Every row gives one point. The window is the flat piece filled in between its corners: a triangle in 3 columns, a solid with four corners in 4, and so on. A path goes straight from each point to the next, and from the last back to the first. After which points does the path pass through the window?
(in the rows, 128 means zero)

Window, 4 rows:
[[148  63 139 116]
 [149 135  34  93]
 [145 112 125  86]
 [113 207 108 145]]
Path:
(1): [176 148 103 127]
(2): [ 98 148  79  90]
(3): [ 81 160  83  49]
(4): [176 158 108 135]
(5): [155 106 127 137]
(6): [83 90 98 93]
(7): [ 84 112 113  91]
(8): [163 174 120 155]
Through the window after points: 1, 7

Window:
[[135 159 143  39  97 137]
 [ 83 113 108 129  98 151]
 [164 192 132 178  76 154]
 [132 208 141 186 125 133]
 [134  92 187 134 166 138]
 [187  82 136 160 189 136]]
Path:
(1): [157 158 131 172  77 110]
(2): [144 154 148 184 134 103]
(3): [118 136 168 175 165 203]
(4): [115 145 146 108 150 172]
(5): [148 141 142  97 104  75]
(6): [164 162 145 183  86  82]
(7): [162 204 148 152 148 197]
(8): [152 167 147 150 112 166]
Through the window after points: 8

Window (8 x 8):
[[ 91 151  99  55  82  78 114  84]
 [101  81 151 107 169  55 161 105]
 [157  76 113 152  79 168  97 136]
 [111 114 135 156 152  72  49 146]
 [104 173 187 135 119 134 199 159]
 [ 45 172 114 100 174 140  76 175]
 [129 180  96 149 142 112 193 167]
 [178  86 159 107  94 179  81 183]]
Path:
(1): [113 188 129  96 161 120 107 107]
(2): [110 149 131 104 155 109 116 124]
(3): [ 56 130 120  81  78  94 146 202]
(4): [105 122 123 112  77  65 148 195]
(5): [134 142 126 130 176 137 152 112]
(6): [143 162 143 151 198 138 116 106]
(7): [ 70 152 119 111  89  78 156 156]
(8): [109 107 131 141 110 124 140 189]
(9): [186 136 142 103 127 157  84 140]
(10): [138 170 100 125 167 115 101  90]
(11): [ 89  71 164 157 116  65 102 214]
(12): [ 70 110 139 111 138  77 151 188]
Through the window after points: 4, 8, 10

Window, 9 rows:
[[101 102 126 113  99 198 167 147  94]
 [109 135 110 143 113  69 205 137 115]
 [241 113 129  65 110  86 183 132 124]
 [114 249  62 162 126  59 166 160  89]
 [ 43 121 106  91 154 135 160 137  81]
 [144  75  95 127 146  60 115 112 153]
 [ 38 121  92  82  75 139 158 157 105]
 [ 54 152 181  99  96 127 167 182 138]
 [209  88 127 116 117  54 151 166  89]]
Path:
(1): [117 132 157  75 103 108 119  71  83]
(2): [163 125 136 121  92 107 162 137 103]
(3): [141 121  89 100 123 109 180 175 128]
(4): [163 109  94  84 129 127 179 148 138]
(5): [119 112 155 123  85 110 141 128  79]
(6): [131 159 107 117 109  75 164 130  94]
(7): [162 148  94 132 144  54 180 213 141]
(8): [104 104 130 118 126  96 179 189 155]
(9): [ 97 151 136 114 100 101 154 118  98]
(10): [ 70 133 150 112  82 131 146 101  79]
(11): [ 97 141 122 100 113 148 187 191 109]
(12): [128  99  49 115 113 126 166 176 159]
(13): [112 122 148 104 127  96 134 130  92]
(14): [135 111 147 165  48  88 157 100  71]
(15): [136 111 100  75 163 141 164 193 115]
(16): [105 117  82 109 146 112 202 186 113]
Through the window after points: 4, 8, 14, 16

Window:
[[112 152 162 191 109 126 126  72 143 205 132]
 [ 98 186 135 150 130 149  88 138 119 138  74]
 [172 118 122 156 173 163 129 119 104 106 113]
 [114 161  78 171 126 124 138  91  66 206  99]
 [129  78  98  94 189 143  90 218 170  83 143]
 [144 126 111 151 187 124 249 107 235 116 121]
 [ 88 159 152  61 202  89 149 159 134  58 206]
 [ 98 137 145 202 161 123 170 150 118 146 120]
 [138 163 110 215  68  94 110 105 103 157  92]
 [101  89 122 156  81 164 122 123 109 129  74]
 [136 182 163  77 161 122 189 191 140 120 198]]
Path:
(1): [128 104 156 140 143 116 142 108 150 156  78]
(2): [135 147 166 106 141  90 153 154 122 114 119]
(3): [ 70 157  89 173 168 171 167 157 164 152 200]
(4): [109 178  89 167 169 163 117 133 110 115 184]
(5): [121 136 131 123 145 103 153 126 114 144 111]
(6): [128 148 132 137 165 108 131 144 119 146 112]
(7): [123 154 104 146 136 155 130 142 141 126 160]
(8): [107 188  94 224 136 127 176 159 116 118 170]
Through the window after points: 4, 8

Window (12 x 12):
[[ 97  30 146 133 138 104 188 111 111 144 122 174]
 [115 128  92 117 133 128 104 197 121 165 116 118]
 [143 132 104  74 100 132  88  31 106 110 144 186]
 [ 77 117 110 103 124 187 121 192 169  62 108 112]
 [ 65  95 141 158 106 180 100 153  57 172  60 108]
 [148 105 171  42 129 117 113  29  79 110  79 112]
 [140 103 153 140  98 132 201 139 172 105 162 174]
 [ 62 183 140 132 140  67 165 145 107 109 139 124]
 [133  23 169 161 104 136  89 111 110 104 152 156]
 [121 104 187 124 139  89 142  62 197  88 137 181]
 [ 71 206  81 130  98  94 139  76 146 156 193  75]
 [172  49 105 236 168 176 101  77 110 129 149 103]]
Path:
(1): [109 117 103 178 116  57 166  65  81 100  46 154]
(2): [130 103 114 129  94 112 161 134 128 125  84 156]
(3): [ 77 126 145 124 141 154  97  91 104 139 139 118]
(4): [105  98 168 152 192 165 111 139 117 169 173 138]
(5): [110 126  71 113  25 113 155 127  99  81  68 114]
(6): [162  83 105 179  77 107 123  80 121 119  87 148]
(7): [114  96 160 129 145 121 129  83 121 131 152 139]
(8): [ 76  67 188 124 190 182 105 100 119 104 155 140]
(9): [156 102  72 173  63 100 143 143 129 123 102 123]
(10): [111 130 106 130 100 121 118 113 150 113 109 115]
(11): [ 83 139 156 116 153 161 154 167 104 128 201 144]
(12): [120  86 159 114 133 155 110 110 125 154 162 128]
Through the window after points: 8

Window:
[[163 175 145 173  58 173 101 117 106 175  98 114 212 109]
 [161 137 178  72 174 168 182 180 135 108 114 193 125 153]
 [133 182 133 100  43 153 112 174 111 183  91  69 152  94]
 [ 90 165 120 136  74 154  93 152  67 212  90 153 164 122]
 [136 119 115 185 138  66 105 120 178  90  40 139  45 125]
 [164 114  79 100 160 166 199 176  94 120 112 155 153 107]
 [ 88  83 157 206 209  77 137 150 201 121  54  98  78 102]
 [ 98 150 127 134  84 197 104  92  89 155 113  75 131 126]
 [135 148 125 124 161 180 123 221 117  67 134 170 138 109]
 [132 143 112 130 117 146 184 192 140 121 174 158 143 168]
 [175 104 157 117 140 139 153 182  94 125 177 172 107  93]
 [138  50 114 130 182 101  87 157 214 111  92 146 100 133]
 [ 79  95 136 139 166  52 127 110 209  73  84 153 107  77]
 [133 132 125 142 225  33  90 130 170  98  99 117 101 132]]
Path:
(1): [139 132 105 136 134 133 116 147 150 139 118 140 114  98]
(2): [121 174 113 136 176 143 123 156 134 148 136 149 114  84]
(3): [168  65 123 112  82 112 165 157 115  94  58 104 148 164]
(4): [168  87 210 124 129 128 135 156 112 106  98 116 146 183]
(5): [112 149 104 127 172 134 150 167 174 130  99 166  96  91]
(6): [123 211  70  84 136 130 131 137 158 166 121 154  70 110]
(7): [113  78 161 164 127 117 128 133 136 118  84 102 149 115]
(8): [ 94 105 160 155 119 123 110 140 113 105  68  96 153 153]
Through the window after points: 2, 4

Window:
[[125  76 107 158 118 150  70 135  61 141 130  98  82 132]
 [119 114 113 131 131 154 153  94 183 118 113 126 150 155]
 [132 122 138 118  85 122 211  93 114 147 137 146 167 142]
 [197 172 156 210 172 158 142  92 139 171 105 134  96 123]
 [164 149 130 101 106 147 145 110 104 113  92 118 168 128]
 [114  64 123 146 170 123 109 165  72 132 103  88  78  91]
 [161 185 152 162 164 164 100 147 134 224  71 113  91 142]
 [139  62 143 129 104 151 109 136 107 127  97 118  56 110]
 [110  79 139 119 137 142  98  87  67 158 121  91  79  71]
 [136  91 139 103 129 101 125 107 161 102 154 173 148 145]
 [141 103 161 132  86 144 154 120 158 123 154 125 190 112]
 [128 129 184 114 139 163 138 121 136 104 129 116 133 188]
 [176 249 139 179 154 179 142 132 141 184 123 114  61 115]
 [118 158 165 161  98 101 153  90 168 110 112 144 157 142]]
Path:
(1): [ 78 114 156 153 124 216 136 105  74 165 120 123 107  96]
(2): [180 112 118 119 144  99 105 125 130 136 116  99  94 124]
(3): [174 151 137 139 134 107 118 145 128 171 106  78  99 128]
(4): [116 165 163 167 168 223 112 116 131 201  73 173 115 152]
(5): [116 118 136 126 154 184 107 114 100 107 114 141 158  87]
(6): [150 114 138 133 119 107 141 126 131 142 119 115  97 142]
(7): [173 114 188 133 118  93 156  96 175 144 149  76 111 172]
(8): [125 160 116 158 131 194 138 131 106 147  91 175 144  83]
Through the window after points: 3, 5

Window:
[[139 142 161 170 179 126 125 132 186 116  97 159 155  87]
 [109 189 126 161 109 207 120 125 158 115  32 112 133  54]
 [105 116 141 134 176 130 151 103 127 181  56 114 109  95]
 [ 87  24  88 188  76  88  72 114 130 135 185 143 160 137]
 [ 82 199 147 186 173  96 116  95 153 162 118  92 134 166]
 [141 141  79 176  55 156 156 184 198 168  70 126  88  52]
 [164 181 138 154  98 203 107 163 134 159  48 176  32  33]
 [ 99  60 117 123  45  98 112 158 158 104 132 149 131 172]
 [126 117  49 104 100 144  57 147 206 140  92 109  36  71]
 [108  51  72 157 109 123 152 103 133  88 185 148  98 150]
 [112 181 189 157 208 194 145 138 146 196 125  75 187 144]
 [181 174 151 197 181 166 121 109 148 159  49  96 177 162]
 [155 183 158 129 158 122 141  66 134 172 130 106 192 125]
 [ 73  96  12 117 127  82  88 144 134 141 151 171 133 158]]
Path:
(1): [129 133 130 163 131 112 132 152 131 146  89  87 112  82]
(2): [121 168 141 142 146 122 113 153 148 130  99  86 144 107]
(3): [110 113 119 165 109 177 122  81 173 225 104 179 135 165]
(4): [ 84 162 107 158 120 139 106 101 186 147 112 152 118 153]
(5): [125 115 111 156 138 111  97 137 142 150 119  86 114 102]
(6): [135 121 118 150 151 135 133 148 127 142  79 111 139 100]
(7): [ 99 168 169 160 155 156 122  78 196 158  86 158 112  97]
(8): [128 110 139 165 168 149 148  90 187 176  82 158 144 124]
(9): [113 159 138 166 143 120 104 143 148 122 123 114 142 113]
(10): [144 175 158 134 157 125 133 168  99 161 114  51 162 102]
(11): [126 140 127 146 145 138 131  54 175 162 106 158 147 125]
(12): [117 156 131 128 138 150 147  90 205 203  19 188 134 132]
(13): [128 123 127 190 139 114 106 163  94  93 178  51 117  89]
(14): [106 108 100 160 121 114 104 162 155 112  99 129 119  84]
(15): [125 142 116 155 114 167 129 113 157 161 103 149 112 139]
(16): [115 149 102 149 135 165  98 108 205 165 100 186 165 141]
Through the window after points: 4, 6, 8, 10, 12

Window (14 x 14):
[[151 116 195  77 156 200 161 115 150 168 125 162 109 130]
 [ 34 136  73 112 133 126  86 134 107 135 128  85 167 167]
 [186  95 165 124  90 157 148 166 107 146 129 136  62 104]
 [152  65  95 174 167  73  74 102 139 122 138 115 191  59]
 [155 115  72 190 166  36 157 118 122  91  95 151 208 107]
 [212 114 191  79 127 164 106 109 127 123 161 162  57 173]
 [176 138 201 111  70 159 148 132 130 144 176 169 166 142]
 [ 45 170  90 113 148  86  56 187 124 116 109 173 129  93]
 [147  87 196 169 115 171 126 150 167 126 124 165 122 176]
 [134 127 225 111 146 159 147 153 131  85 162 122  86 124]
 [ 24 173 127 106  96  98  95  90 168 129  93 114 123 128]
 [ 41 137  84 132 121 147  99  80 102 106 146 166 121 108]
 [ 53 145  66  83 108 135  92 142 169  61  99 134 152 103]
 [178  41  79 185 178  37 158 148 176 135 198 142 148 100]]
Path:
(1): [130 150 143 134 128 143 103 127 165 127 143 144 117 129]
(2): [136 167  99 151 104 120 114 122 159 122 131 141  98 102]
(3): [125  32 218  96 167 131 142 154  96 147 151 152 157 164]
(4): [140  40 176 100 135  57 154 171 128 141 134 159 101 123]
(5): [155 123 103 171 151 147 115 111 166 121 162 138 150 129]
(6): [179 148 157 189 137 192  92 115 140 159 175 139 119 125]
(7): [ 70  72 135  69 119  59 146 166 133  81  97 146 150 130]
(8): [ 72 104 107  83  52  37 116 112  66  99 112 186 115 125]
(9): [147 120 115 185 201 158 112 152 201 134 169  95 154 118]
(10): [139 177 108 112 117 152  37 111 155 133 157 119 100 116]
(11): [ 83 104 131 112 130 110 152 146 112 110 120 146 144 117]
(12): [ 91 103 149 104 114 126 137 128 100 106  99 131 134 126]
Through the window after points: 4, 6

Window, 14 rows:
[[135  75 108 153 168 159 112  54 108 109 104 177 106 126]
 [168 145 186 152 152  59 116 139 183 154 118 152 148 185]
 [101  56 151 152 186 143  93  95 115 111 135 125 124 110]
 [121 164 121  57 126 110 113 142 182 123 107 118 188 136]
 [149  86 146 151 212 125  82 103  87  96 121 143  47 154]
 [121  99 146 159 139  61 110  89  80 116 143 146  80 144]
 [117  90 143 124 147 157 100 101 155  81 156 166  76 113]
 [104  92 160 120 150 180 129 123 100  98  90 175 108  98]
 [130 144 144 109 112 128 113 144 142 160 153 130 154 197]
 [126  56 104  81  97 185  92 162 159  72  82 152 177 109]
 [163 176 189 114  89 111  76 123 189 130 107  82 160 168]
 [ 98 131  98 135 108 157 102 165 176 119  93 124 139 124]
 [ 95  79 125  63 104 152 106 128 179 146  77 134 131 130]
 [ 84 139 169 148 139  61 112  94 154  84 117  97 143 249]]
Path:
(1): [185 117 172 114 144  89 187 103 175 132 153 113 121 197]
(2): [143  87 126 123 131 114 134 105 163 103 107  60 137 159]
(3): [ 99 137 163 121 129 136  90 132 140 134 124 204 141 148]
(4): [ 86  93 138 121 156  88  18 120 158 114  90 173 109 126]
(5): [149 114 144 138 120 110 163 109 101 115 145 122 123 157]
(6): [165 101 126 113 105 121 157 126 131  93  99  67 173 155]
(7): [110 148 150  90 126 126  74 131 183 136 112 148 143 143]
(8): [116 108 116 127 168 126  68  98 122 120 114 171 104 138]
(9): [154  76 180 143 129 149 174 120 154 103 110  98 126 149]
(10): [124 111 137 116 160 130 158 115 123 105 105 101  96 163]
(11): [117 122 155 143 119 112  46 120 160 113 139 184 167 133]
(12): [117 135 159 155 144  96  50 154 158 135  86 173 155 139]
Through the window after points: 4, 6, 8, 12

Window:
[[144  88 155 134 162 144 160  62  94 155  71 104 146 153]
 [151 136 131 126 128  80  93 103 175 152  56 165 114 125]
 [244 104 169  92 151 158  69  79 149 148 103 136 150 114]
 [145 170  89 134 114 128 152 172 103 173 160 145 169  63]
 [ 93 158 153 150  83  95 148  81 124 101 129  97 169 138]
 [171 133  64 167  53 103 164 124 172 147 165 134 118 120]
 [196 114  65 136  79 120  63  99  87 129 177 137 139 128]
 [173  66 192 126 181 102 102 179  77  83 146 112 143 130]
 [ 68 144 126 170  94  90 147 135 136 167 151  71 117  54]
 [134 105 111 158 172 120 129  57 205 181  96 133 173 145]
 [ 84 123 149 118 136 119 169 133 123 198 178 116 113 226]
 [174 137 130  52 218 121  98  59 135  96 138 158  87  83]
 [125 135  64  95  59  85 134 165 116 120 161  80 159  68]
 [128 132  88 121 113 176  62 110 145  59 133 107  82 116]]
Path:
(1): [150 141 133 129 118 121 129 115 126 159 150  97 117 172]
(2): [145 138 117 131 139 105 117 125 127 141 123 105 132 125]
(3): [ 75  96  76 149  50 142 169  91 165  99 190 163 138  74]
(4): [130  54 128 142 113  77 120 126 142 148 164 181 127  89]
(5): [193 207  92 105 163 189 119  86 147 138  81  62 127 160]
(6): [182 178  97 166 137 134 170 118 114 164 102 104 113 144]
(7): [110  81 118  98  75  83  86 127 173 130 166 165 161  72]
(8): [ 77  55 107 154  87 107 154 168 144 166 143 178 186  97]
Through the window after points: 6

Window:
[[125  79  35 112 187 181 141 172 155 177 136 174  66 119]
 [ 67  77 156  84 162 149 106  63  98 159 135 109 181  68]
 [ 78 131  65 133 103 127 131 194 134 109 169 147 202 120]
 [122 135 144 203 141 160 105  68 115 115 163 120 145  98]
 [183 130 113 112  69 102  71 149 102 119 172 150  56  31]
 [138  67 142 168 173  88 104 109 176 151  90 147  96 140]
 [123 135 157 179 159 119 126 144  77 116 134 171  45 110]
 [144  74  74 119  43 125 107  97 128  54 142 185  83 112]
 [172 166 173 168 142 134  60 187  81 160 116 170 174 102]
 [106  45 114 104  60 161 128 133 133 139 150 134 157 164]
 [ 94  55 122 107 147 163  61 141 149 112  95  75 131 153]
 [133 118  76 105 156  50 105 134  55 223 150 169 133 138]
 [134 140  65  39 149 115 118 106 143 125 198 129 110 111]
 [145  91 129 148 169 101  69 207  98  85 186 149 138 161]]
Path:
(1): [152  90 123 120 164 124 132 136 152  99 126  88 159  71]
(2): [183  39 119 140 187 120 126 149 159  73  77  84 136 103]
(3): [ 97 118 102 111 104 132  90 150 110 142 161 158 132 123]
(4): [ 94 131 150 167 148 148  64 151 177 156 171 176 123 124]
(5): [158  60  99 128 113 107 138 120  43  86 100 114 108 106]
(6): [166 113 102  94 104 112 152 160 118  97 142 103  99 143]
(7): [110  89  90 121 114 139  84  91 129 113 154 176 116  96]
(8): [ 81  71 147 105 117 190  47  89 171 151 178 149 102 176]
(9): [146  99  87 129 104 101 150 158  91 102 127 140 134 101]
(10): [148  68 106 114 153 170 144 130  71  83 119 133 117 112]
(11): [120 114 129 129 134 111  87 122 122 155 154 153 100 105]
(12): [ 90 165  95 105 112 147  73 159 153 160 134 193  70 105]
(13): [153  37 114 134 177 109 153 125  80 109 156 108 153 123]
(14): [183  71 118 144 110 126 146 175 120 102 144 150 149  85]
(15): [ 36 140  50  69 126 110  61  70 119 172 172 147  71 161]
(16): [ 91  99  99 137  99 163  64 153 112 129 154 190  84 171]
Through the window after points: 6, 8

Window:
[[147  87 106 153  91 103 102 161  92 139  84 109 113  80]
 [ 96 128 205 122 109 111 112 151 118 164 151 121 152  81]
 [ 97 184 172  99 144 152 125 100 140 135  60 137 104 175]
 [186  48 153 155 148 171  95 120 121 101 153 130 166 173]
 [143 122 189 183 150 176 135 179 141  96 110 196 115  66]
 [101  68  74 152 150 191 109 134 136  97 112 125  90 123]
 [118 157 106 170  79  61 156 144 141 173 140 135 154 145]
 [138 166 112 157 169 190 150 142  77 115 182 175 102 209]
 [178  86  98 168 147  94  60 122 159 179 122  87 108 132]
 [138 178 111 140  80 208 111  99 118 150 187 135 227 131]
 [136 137 111 149 213 161 151 181 132 100 150 134 220 176]
 [135  87  75 121 119 142  93 234 169 140 125 155 231 139]
 [139  82  95  75 223 135  88  73 155 115 124 165  81  91]
 [ 79 148 119  80 152  96  43 106 145  91 106 108 145 168]]
Path:
(1): [ 98 122 118 182 117 105 119 137 109 168 115 147 151 128]
(2): [168 147 138  96  96 109 139 156 163 121 165 108 141 130]
(3): [143 131 136 106 131 159 151 146 187 130 155  98  94 125]
(4): [121 128 154 194 146 146  79 148  79 113 105 205 183 107]
(5): [109 113 120 152 157 146  96 129  98 141 117 160 166 138]
(6): [171 107  84 120 119 162 149 232 198  91 152 104 137 138]
(7): [142 140 129 135  98 127  97 157 158 111 162  63 135 108]
(8): [100 119 123 113 172 118  70 100 121 141  96 165 151 163]
(9): [ 40 159  99 144 141 181 118 124 124 202  71 173 238 195]
(10): [182 119 160 117 155 125 117 131 137  73 148 114  40 112]
(11): [130 159 137 109 122 159 120 133 148 115 122 144 104 141]
(12): [ 67 153 184 134 193 125 114  80 102 174  22 120 173 201]
Through the window after points: 1, 3, 5, 7, 9, 11
